Every row gives one point. A path goes straight from each point to the next, and from the last back to the first. The post is the endless flat space through its rows: a point in 2 columns, a line in 3, a plane in 4, and so on, so that a path can go around it. How many times does the path go around the post? Going back the other way cancels.

Post (1 x 2):
[[  5 -10]]
Path (28 x 2):
[[-42 -41]
 [ 10 -28]
 [ 65  -3]
 [ 22  11]
 [-29   5]
 [-66 -35]
 [  4 -34]
 [-48 -50]
 [ 38 -61]
 [ 82 -12]
 [ 42  24]
 [ 49 -25]
 [ 14 -62]
 [-47 -47]
 [-19 -21]
 [ -3 -69]
 [ 66 -37]
 [ 18 -38]
 [ 44 -11]
 [ 37  41]
 [-27  38]
 [ 51  23]
 [ 60   6]
 [ 12  34]
 [-37  16]
 [-24 -26]
 [-63   6]
 [-17   1]]
Times around: 2

Post (3 x 4):
[[-15 -18  28 -13]
 [-15  40 -19   9]
 [-35   6  20  -4]]
Path (28 x 4):
[[  1   7   4 -50]
 [ 15  25 -24 -21]
 [-49  48  44 -17]
 [-26  39  -5  40]
 [-44  19 -26  35]
 [-64 -15  11  -3]
 [-13  24  -3 -34]
 [ 34 -12  43 -22]
 [-48  54  17  -6]
 [ -8  39 -20 -10]
 [-78  -9  11 -17]
 [-14  55 -22 -30]
 [ 47  27  10 -16]
 [-55 -10  40  15]
 [-29 -34  12   7]
 [-54 -13  31 -15]
 [ -9  59 -13 -29]
 [ 27  32  -2  -5]
 [ -1  25  48 -42]
 [ 47  19   8   0]
 [-30  -9  18  10]
 [-75 -27  11   1]
 [-41  20   9 -24]
 [ 38   4  33 -40]
 [-48  36  15  16]
 [-20  26 -38  48]
 [-95  -1  17   7]
 [ 27  11 -17 -15]]
Times around: 4

Post (7 x 8):
[[-23 -29 -13  20   0  25   4 -15]
 [-13 -26 -15 -14  12   3   2 -22]
 [-10 -27  15   9   1   6  14 -27]
 [ 21  12   1  -9  16   1  14  37]
 [ 26   6  13 -12   0   2 -21  48]
 [-34   2   1  18   8 -14   4  -2]
 [ 24  -7   0   7   8 -21  -1  49]]
Path (27 x 8):
[[ 14  -8 -34  -4  30  -6   4  31]
 [ -4 -38  16  -8  15  -9 -18   3]
 [ 21 -29 -11  28  15  24  -3  17]
 [ 35  20  17  19   9  -2  -8  37]
 [-11  -6 -11  -7   4 -23  15 -18]
 [-12   8 -25 -14 -10  13  12  37]
 [ 10   9  19 -14  -2   1  -5   5]
 [ 23 -11  -1   1  27  13 -20  -6]
 [ 11 -16  19   8  -3   0 -31  36]
 [-21   7  50  10 -18  -1 -17  16]
 [-28   5 -30  -9  21 -30  20  12]
 [ 31 -13  19 -51  14 -38  14 -33]
 [-10   3  40  95  -3  12  -7  30]
 [-90 -10 -69   8  48  10 -13   9]
 [-31 -10   5   1  -3   0  -5  43]
 [-24 -12 -14  -7  -8 -18   6  13]
 [ 43  -2   0  -9 -11  19  13   5]
 [ 39  -8  25  36  21  19  24   4]
 [-11 -21   7  -8  23   4  -3  -1]
 [ -3 -19   4  26  -6  45  31  14]
 [-27 -16 -15  -5 -20 -27 -11   9]
 [-14   5  -1   2   6  25  15 -31]
 [ 28  25   9 -49  54 -41  10   7]
 [-27  14  24  -2  17   8 -21  21]
 [ -3 -18 -17 -24  15 -23  26  29]
 [-23  42  21 -13 -18 -26   8  26]
 [ 43  -8  23  27 -13  11   0  16]]
Times around: 4

Post (10 x 11):
[[ -5  -4  -1 -18  -9  -9  10 -29  14  15  23]
 [ -3   8  40 -14  13 -19   1 -32  -4  17   1]
 [ 39 -15  -6  72  21  27 -24  53 -13 -30 -50]
 [ 54 -14  47  29  -5   3  26  40 -14 -18 -13]
 [ 61  19  32  45 -27   8  -4 -18 -24  -9  -4]
 [-36   4  -9   5  18   0  39 -14   0 -11   0]
 [-45  15  20 -35 -21   2   6 -15  10  16 -10]
 [ 20  -5  -8   0  -8 -24 -47  81 -13 -56  -4]
 [-19  -9   9  -7   9  -4  19 -27 -30  27  -7]
 [ -9  14 -16  18   8   0 -49  81 -13 -18  -8]]
Path (25 x 11):
[[-37  16 -42  24 -14  21   1  -8   1 -14 -42]
 [  1   7  35   4   9  17   3  28  14  15 -23]
 [ 44   1  53  16  39  27  51 -43  37 -30  13]
 [-43 -28   2  -5   3  24  11  76  14 -12 -32]
 [ 14   3  41 -24 -50 -62 -16  -5  -3  -1  32]
 [  6   2 -17  27   3  -1   4  20 -13 -21 -17]
 [ 70  -5 -22  60  44  15 -21  -6  -5 -20   3]
 [ 26 -17 -23  37  29  30 -27  17   2 -29   1]
 [ 48   2 -30  75 -14  31 -86 -45   2  13  -2]
 [ 53 -21 -15  68 -10 -23 -42  95 -75  -9 -42]
 [ 25  20 -18  65  14  21 -40 -54 -52  56 -19]
 [ 19  20  -8  25   5   9 -46 -10  -8 -15 -17]
 [  5  25  22  26  10   4 -20  28  -8  11 -44]
 [ 36 -20  30  26  16 -54 -23  63  -2 -13 -20]
 [ 15 -44 -24   8  -4 -10 -43  34  -4 -15   6]
 [  9  -2  28 -31 -32   5   1   1 -20  -7  23]
 [-35 -15 -28  11  34  41   4  59  18 -53 -59]
 [-31  46 -36  36 -28  36 -11 -21  38 -14 -35]
 [  0 -16  -1  37   8  12  20 -48 -15  23 -34]
 [-48 -11  -6  26  38   9  59 -10 -22  30  -9]
 [-56   9 -57  23  -6  17 -34  34  28  -3 -42]
 [-26   4  83 -60  -9  -4  11  38  20  16 -55]
 [ 25   8   3 -20 -26  -9 -50  21 -14 -12  16]
 [ 16  10  47  18 -37  21  23 -21  -1 -21  10]
 [-32 -35  20   1  38 -30  33  74 -19 -14 -22]]
Times around: 2

Post (13 x 14):
[[ 41 -17  -6 -16  30 -15 -39  19 -24  38 -32  16 -18  22]
 [  7 -16 -10  16  12  23  20   5 -12  13  15 -16  15  38]
 [  9  21 -33 -75   3 -18 -36 -33  -3 -57   5  32  22 -17]
 [-11   0 -20  -7  10   3  24   8  10  56  18   5  -6  23]
 [  5  18  15  16  -2 -13  11  29  -4  37  14  -1  -8  18]
 [ 11 -15  11 -33   4  12 -60  -3  14  -9 -14  21 -55  45]
 [-20  28 -67 -11   2   7 -22 -32   4 -68   4  29 -11 -17]
 [ 22  -4  20  -3  25 -11  46  27   6  27 -20  27  -9  25]
 [ 44 -28 -11 -31  -7  -1 -64  20  28  10 -13  23 -19  -2]
 [ 46  10  24   2  27  -3   0  -6  -8  43  24  16 -14  33]
 [  3   2  26  27   6 -22  18 -10   7  58 -18  18  23  23]
 [ 16  -6 -19 -22 -10 -18 -29 -53  16 -52  11  -9 -29  -5]
 [-25   5 -21 -23   6  11 -12 -51 -21 -40  -1  28   3 -44]]
Path (28 x 14):
[[ 13  19 -24  23  15 -38 -37 -26  -2   4  -3  14 -10  18]
 [ -4  14 -21 -45  34 -26 -15 -16   6  -3  10 -10 -49  29]
 [-11  11 -49   9  11  13  13  42  -2   2 -38  15 -29 -46]
 [ 17 -24  20   4   2  12  35 -62 -31 -14   0 -20  20   6]
 [  0   2 -44 -20   3 -18 -20  -4 -13 -20 -15  56  11  -4]
 [ 31   3 -23  11 -15 -13 -49   8  50 -22  16  13  -7  31]
 [-16 -18   2 -45  13  57   5  57  38 -12  -9  30   6  20]
 [ -5   8  -5  -1 -10  10   3  14  -9   7 -40  -5   7  -9]
 [ 40 -26 -76 -15 -11  -2  22  18 -23   4 -15 -14  36 -27]
 [-12  12 -77 -91  24 -24   2 -28  -7  42  25  42  14 -28]
 [-41  14  -1 -22  10   7 -21 -20 -15  23  32  28  16  13]
 [ 28 -10  -7 -17  58 -27 -21 -31 -43  40 -39  17  54   9]
 [ 26  13  38 -24  -5  18  34  26  41  -3  37 -25   3  33]
 [ 18 -36 -24  31   3 -14 -53  48   9  -4 -28 -11   9   7]
 [-10  37   9 -27  40  -7  20  -5 -38 -33  33  51   0  18]
 [ 69 -36 -47  -5 -19 -11 -35 -30 -19 -27  28 -30  26  11]
 [  2  38  31 -52   2 -18  -4 -11  23  25   1  43 -38  28]
 [ 23  14  35 -24   0   0 -59  30  10  75   3  24 -40  -1]
 [-11 -29  -6 -35  47  19  33   0  39 -35 -26  61 -47  22]
 [  1 -16 -65 -25  28  23  16  23  27 -15  36   9 -55  62]
 [ 63 -56 -29  10 -12  15  11  -1  55 -20   9  -3  -8  30]
 [ 26  31 -29 -28  -6  22   0   6  12 -17  -4  46   6  -6]
 [-12  15  20 -37  -3   2  -1  -1  35   8  -5  25   5  27]
 [ 10  -1  -3 -24  13 -45 -21  -5 -27  -6 -15  -3  -5 -16]
 [ 51 -50 -33  -9  24 -12  30 -23  -2 -21   0  -1  -5  -2]
 [ 48  -6  44 -21 -47 -31 -25  17  48  -5   6 -11 -49  79]
 [ 43  12 -14 -57  12 -13   9 -21  -1 -23   7  26 -20 -28]
 [ 19  -9 -33 -18  -9  26 -95 -14 -14  -9   6  27  34   8]]
Times around: 0

Post (17 x 18):
[[ -4  28   6   9  -6  11  -5  20 -16 -25  45  41 -23  -7 -46  31  -8 -70]
 [ 32 -26  14 -31  34  26  11  16  20 -22  -7 -37  -6   7 -17 -12  -6  -6]
 [ 40  -3   4 -32  30  33  20 -10  -1  18 -13 -44 -37  42   3  46 -24 -34]
 [-42 -16 -15  24  -7  28  -7  28   6 -17 -37  26  10  -1  -9  34  43 -10]
 [ 10 -33 -12  36  -2   3 -39 -12   3   8   0   7   3 -28 -20 -11   1  -1]
 [-16  25  12 -23  57  30 -37 -14  -1 -18 -25  -7 -15   0  20  -5 -25  10]
 [-40  -6  15 -12  -7  37  37  -3   2  -8 -19 -54  48 -32  22 -11 -34  27]
 [ 23 -15  23   7  14   7  -3 -38   3 -34 -24  -4  13 -23 -18  27   3   6]
 [ 23  23 -33 -10   0  10   1   8 -26  19  18 -15 -19  -8  42  11  -9 -36]
 [ 50   7 -20  38  21  21 -19  -3  50  13  26 -43 -28   6   5  38   3 -43]
 [ 26  -6   4  13  -6  26 -13  -1  44 -17 -15  22  -3 -10 -17 -33  -1  -6]
 [ 17  10 -27  -2  33  12 -14  20  16  30  50  12   0 -14 -11  -3  22  -8]
 [ 22 -45  43  25   7  34 -12 -24 -15   1 -22 -13  17   8 -30 -12  21 -23]
 [-28   5   2   1  -7  -5   4  12  34 -25 -13 -16   7   1   0   2  -2  17]
 [  1  27 -34   6   7  33   8 -32  -1   7 -22 -77 -25   2  23  22  -5  17]
 [ -4  12  -5 -29  22  11  -1 -30  25 -55  -1 -15   2  21 -46 -10 -20 -26]
 [-15  19 -26 -20   2   7  -9 -38  48  -1 -37 -36 -47 -25  14 -36  19 -24]]
Path (27 x 18):
[[-47  46 -11  28  35  38  -9  -2  44   1 -32 -18 -10 -21  19  34  38 -22]
 [-23 -46  13  18 -23  11 -17  -2  84  -1 -60 -72  14 -42 -34 -77  56  45]
 [  1 -10 -41  46 -24  28  -7  39  95  19 -23 -51  -6  15  26  17  32  -1]
 [ 44 -14  14  30 -34   6   2  26  44  17 -54 -24 -50  -8  36  56 -20 -34]
 [-10  -7  12   1  48  34  21 -34  34 -23 -25 -39   3 -18 -21 -20  -7 -19]
 [ -2 -22  36 -33  17  52  30 -62  -5   2 -22 -31 -17 -17   1   3 -52 -33]
 [-33  24  -5  41  -3   7 -58  40  28 -11  23   7 -27 -58  59 -39  35 -40]
 [ 46  11   5   8  13 -27  15 -16  31   9  35 -61 -29  50  -8  26  -1  -6]
 [-36  57  37  -1  83   1 -34 -28   8 -40 -17 -17  -1 -16   7  33 -12 -26]
 [ 31  16  17  26  14  45 -54  31  -5  -6 -30  16 -20  -2  10  28   6 -85]
 [ 15 -52 -19 -25  -8  25   2  -5  68 -32 -17 -22  35 -70  26 -26 -18 -14]
 [ 18  11 -23 -31  -3  -6  11 -37  12   2 -27  -4 -55 -12  61  20  28  -1]
 [ 13   0 -24  -5  55  41  39   0  32  17  -9 -61  -4  17  55   3 -26  13]
 [ 25  16 -12  -7  43  -7  -4   7   1 -28   0 -27  29   6 -10  34 -19  -6]
 [ 66  23  20 -30 -27  28  -1  -9 -12  -9 -17   8  -5 -34   2 -25  14  21]
 [ 38 -46  -1 -13  10  16 -43 -38  -9 -51  -2 -18 -13   8 -77 -30  -5   8]
 [-14  19 -22  12  70   4 -35 -44  23  15 -33   5 -25  -5  62  65  47  22]
 [ -4 -21 -14  30  -1   1  -4  34  50 -28  17  59  18 -16 -45  -7  44 -52]
 [ -8  61  18 -17  19  20 -27  -4  -4 -16 -15   0 -26  -7  44  14 -73 -60]
 [-11 -23  29 -18  -9  12   7  29  13 -44 -41 -16  25 -21  10 -22  15  21]
 [ 55  12  -1  36 -17  15  -6 -29  14   3  13 -56 -40  59  12  46   5 -14]
 [-28  18  50  49  56  -1  -8   7  70 -18  51 -47   2  37 -21  37  18   2]
 [ 16  13  -6  17  27  15 -13 -15  15  25 -16 -25 -54  20  21  37 -17 -60]
 [-12 -27  -9 -24 -45   2   7  53  56  18 -38  11 -26 -66   5 -26 -23 -41]
 [ -1 -24 -19  20 -29  24  -9 -15  39  43 -20 -42 -40  38 -41   2  10  -3]
 [-38   2 -49  13  -6  43  23  23  58  17   9 -40 -22  -6  44  12  -5 -16]
 [ 22  12 -21  31  43  35  33  20 -12 -30  26 -13  17  -2 -15   6  32   9]]
Times around: 4

Post (17 x 18):
[[ 25  13 -13  22  20  22  -8 -17 -30  19   1  11  23  -6  10  20  36  -8]
 [-35   7   7  15  12  -6  17 -53   3 -18  23  18  -4  -1 -49  12  18 -28]
 [  8 -25 -40  17 -13  15 -49 -19 -24   1  -2 -24   3  -1  40   2  18   9]
 [-49 -19   4  24 -39 -65 -22 -20 -15  21  25  10  -6   7 -20 -13  16  34]
 [ 24 -39  37  33 -13 -21  -5 -18   0   7  23 -11   8 -15 -41 -25  -6  39]
 [-21 -44  18  -9 -14  21 -50   8 -11  -8  -7  18 -25 -42   4  32  13  -9]
 [  6  -2  -6 -17   5 -20  -6  -1  16 -41 -22   5 -13  16 -15 -24  58   0]
 [-12   5 -26  11 -17  11 -32  -6 -49  -7   5 -22  -7 -37  29 -43  55 -30]
 [ 47  -6 -52  39 -17  12 -25  51  -6 -30 -10  64 -66  -5  18   9   4  17]
 [ 11 -31  -6 -28  -6  -3 -33   3  -1  30  29  -4 -15 -30  18 -26   4  19]
 [ -8   0  -5 -22  -5   9 -34  -4   3 -15   5  26 -12  32 -27  16  30 -32]
 [  2  40 -35  23  -1  34  11 -10 -11   9 -14 -29  10  -9   5 -28 -52  65]
 [-45  12   6 -19 -28  47  54  14  36  13  19  -7 -31   6   8  -7  25 -13]
 [-37  -1   4 -16  20 -10 -11 -26 -18 -25 -26   7  11  17   8 -39  12 -20]
 [ 58   2 -16  10 -27   8  17  17 -27 -10  24  10 -44  16  16  12   7  48]
 [  0  14 -14  34   0 -42  -9  25   9  34   0 -57  -2  -2   5  26 -26   7]
 [  5  35  43  47 -14 -29 -12 -17  31 -16   1 -32  18 -47   5  17 -45  11]]
Path (23 x 18):
[[ -1  -6  16  18 -29 -34 -16  32   3  62  38 -12  18 -41 -13  -5 -58  14]
 [-75  39  60  54 -67   0  69  -5  -7 -15 -16 -34  30  18 -14 -45   5  55]
 [-17 -33  29   6   5  18 -43  21  27  23  -1 -23 -23 -13  20   5  20  -1]
 [ 32  38 -43 -19  -1 -16   6 -46 -26  -2  12 -43 -34 -12   3  -6  -9  -2]
 [ 49  13 -67  20 -23 -17 -42  34 -43  20  -6 -12   2  11  48   3  -1 -15]
 [-25   5  -3  -6  31 -28  51   0 -17  14  -4 -13   2  -9  19 -43  29  19]
 [-48  58  28  24  -5 -14   9  16   3 -38 -20  13 -24   8 -48  36  -7   3]
 [ 51  37 -46  43  33 -14 -52 -25 -46  39  23 -29  -7  -8 -32 -13 -10  14]
 [ -4   7 -25 -41 -42 -39 -39  17  31 -16  44   6 -14  31  -4  -3  82  69]
 [-35 -15  25  -3   4 -54 -16  25   7  11 -17  17  49  -1  32 -52   4 -32]
 [ 37 -38  15  32 -11 -14 -30 -10   8  -3 -11  56 -20 -72 -24  74  46  60]
 [ 49  30 -30  32 -39  39 -20  -2 -72 -16  11   8 -39  -9   9  12  42  46]
 [-39   1  40  69 -59 -60 -32   1 -19 -73  34  30 -35  25 -28 -45  95 -20]
 [ 20  71   1 -43  -1 -28  39  44   1  13  19   6  18  25 -12 -37   4 -23]
 [-14 -32  39  -1  -8  -9 -40  -6  55  -4 -26  25  23  -1  15   7  -5 -24]
 [-25  32  50 -17 -49 -42  -6 -14   0 -10 -18 -70  -9 -14  31 -45  46  28]
 [ 61 -31 -46 -14   3   8 -63   5 -41 -64 -13  34 -34  37  11 -25  27  60]
 [-53 -37  27   1  -1 -50   4  16   6  11   6 -74  16  17  55  -2 -35  -1]
 [-39  41  24  15 -23 -28  60 -27  -3 -22 -10 -32  24   7  14 -53 -13 -70]
 [ 23  13  72  42 -59   2  11 -15  -9 -59 -22 -50 -39 -44  35   1 -10  49]
 [-30 -10  67  41 -20  52  46 -31 -11 -51  -7 -28  -2   7  20 -32 -28  16]
 [ 29  14  -3  34  -1  17  -8  65   3  -6 -16  38 -44  21 -30 -21  -5  21]
 [ 12 -28  23  17 -46 -33   7  -8 -43   5  -2  19 -37  28  67  32   0   9]]
Times around: 1

Post (17 x 18):
[[  3 -14 -12  16 -39   8  34  29  18  27  44   8 -11  37  31 -13 -24  27]
 [ 32  22  14  17 -11  29   4  18 -22  -4  39  36 -12  20 -43  13  11   8]
 [  7  16  30  -4  23 -14   6  -3  12  11  10  21 -37  -6  12  -4  -8   6]
 [ 30  13  13 -22  -9 -18  13  34 -21  30  16 -31   6  39  -1  39 -28  55]
 [  2 -19 -43  71 -95 -28 -26 -29   8 -48  19  80 -30   3 -24 -12 -28  24]
 [ 41 -13 -41  42 -23   0  15  20   1   9   0 -48 -32 -17   1  15  68   1]
 [ 43 -31  77   2  25 -25   1  41 -10  14 -53 -47 -39   1 -58  18 -58 -34]
 [ 15  20  26  -2  14  -5  -9  -1 -19 -14  29 -23  11  -3  -1   3  20  -4]
 [ 22  37  13   1 -22  42  -4   3  -6  10   0 -33  -5  -5  20  16  43   1]
 [ 32  36 -11 -35   0  29 -16   0   6 -26   0  -4 -22   9 -14 -17   2 -25]
 [  9 -13  12   6  25  -2 -46  29  -2  36   5  -1 -36   5 -20 -10 -14 -14]
 [ -6  -9 -10   0  29  26  -3   0  19 -23 -19  11 -26  22   0  -7  -4 -25]
 [ 16  38 -18  42 -10  59  39  28   3 -37  -1  30  33   3  40  16 -77  23]
 [ 40  46  17  39 -25 -11  10 -31 -39  -8 -19  54  -6  -1 -40  -5  -2 -16]
 [ 48   1   5   7  -5  51 -25 -32  41 -14 -53 -16  42 -22 -66 -25 -17  14]
 [ 45  27  16   2  20  17 -23  -1  28  -2   2  -7 -10  16   5  14   6 -28]
 [-16  -1 -23 -13 -14   5  27  36  23   6 -10  26  10   9 -33  -2 -20  -8]]
Path (25 x 18):
[[ 19  -8  26  39  77  32  -9  45  29 -12  63  18 -10  20  -1  -7 -63  -3]
 [ 10 -22  15  45  -1  18  -1  -6  12 -45  -4 -34 -17  17  22 -27  -7 -21]
 [ 44  54   6 -21 -33 -14  48  20 -18 -13 -16  30 -17   6 -26   9 -14   3]
 [  0  51 -52  21  -5  -7  54  38  17 -36 -48   8 -43  -7  18  15 -22 -34]
 [ 24  20  22  27 -55 -22  18 -21 -19 -16  43   8   7  18   3  -2 -12   9]
 [  8  11  45   0  -7   8  15  16  -6  76  28   7 -27 -11  34   5 -25  34]
 [ 29  13  22 -16   3  -4  -8  41 -46 -20  46  45 -12  33 -56  15 -33   7]
 [  5   8 -30  17  25 -62  21  45  29  -2  14 -29 -22  -4  86  35  -6  11]
 [ 11  11  21  60   7  11  15  43 -33  52  -6 -23 -28  18   5  16 -53  20]
 [  7  35  13 -37 -34  17   1 -43  25 -45 -16  -8   5 -31  -3   8 -65  38]
 [ 46 -31 -16  -7  -3  36  -3 -47  20 -29 -15 -23 -48   8  -2 -13  88 -36]
 [ 21 -18 -62 -43 -43  44 -14   9  81  25   4  36 -34  -9 -15 -48  29 -37]
 [ 17 -15 -43   8 -15  32  60  28  10 -12  15 -21 -13 -11 -15   3  22  10]
 [  7  14  14 -29 -65   8  13  -5  30  22  -5  -8 -41   9   5 -38 -48  -1]
 [  6  12 -22 -63  18  40  44 -18  -1  25 -22 -17 -23  16  20 -27  37 -27]
 [ 68  45   5 -29 -54   6  -8  45  22  36   1  18  -5  44 -12  10 -31 -18]
 [-28  21  10  14 -45 -39 -17  -6 -14  26  12  30 -26  23  24  -4   2  49]
 [ 14 -24  28  27  51  37 -16  46  72   4  26 -27 -41  14 -23  14 -40 -12]
 [ 13 -31 -56  -4  10   3  -8  -4  41  -3  25  -1  17  73   0  -7  13 -33]
 [ 49  11 -34  -6 -29 -13 -15 -12  14 -11 -14 -46 -22  40  66   6  12 -20]
 [ 40 -49  21  52  27  13  -1  54 -18 -13  -4 -12 -42   3 -30  -1  -7  20]
 [  1  29  18 -69  11   7   1  28  -4 -11   8 -84 -37  28  19  -2  -7 -16]
 [ 19  30  50  39  12 -30  40 -15 -58  11  25 -34 -10   9  51   6  17 -16]
 [  8  43  19 -56   2 -55 -25   4 -43 -52  28 -38   9  13  23  50   4 -18]
 [ 46 -31  32   9 -23  34 -26   6  17 -29  -8 -69 -34 -13  -5  46  -1 -34]]
Times around: 3
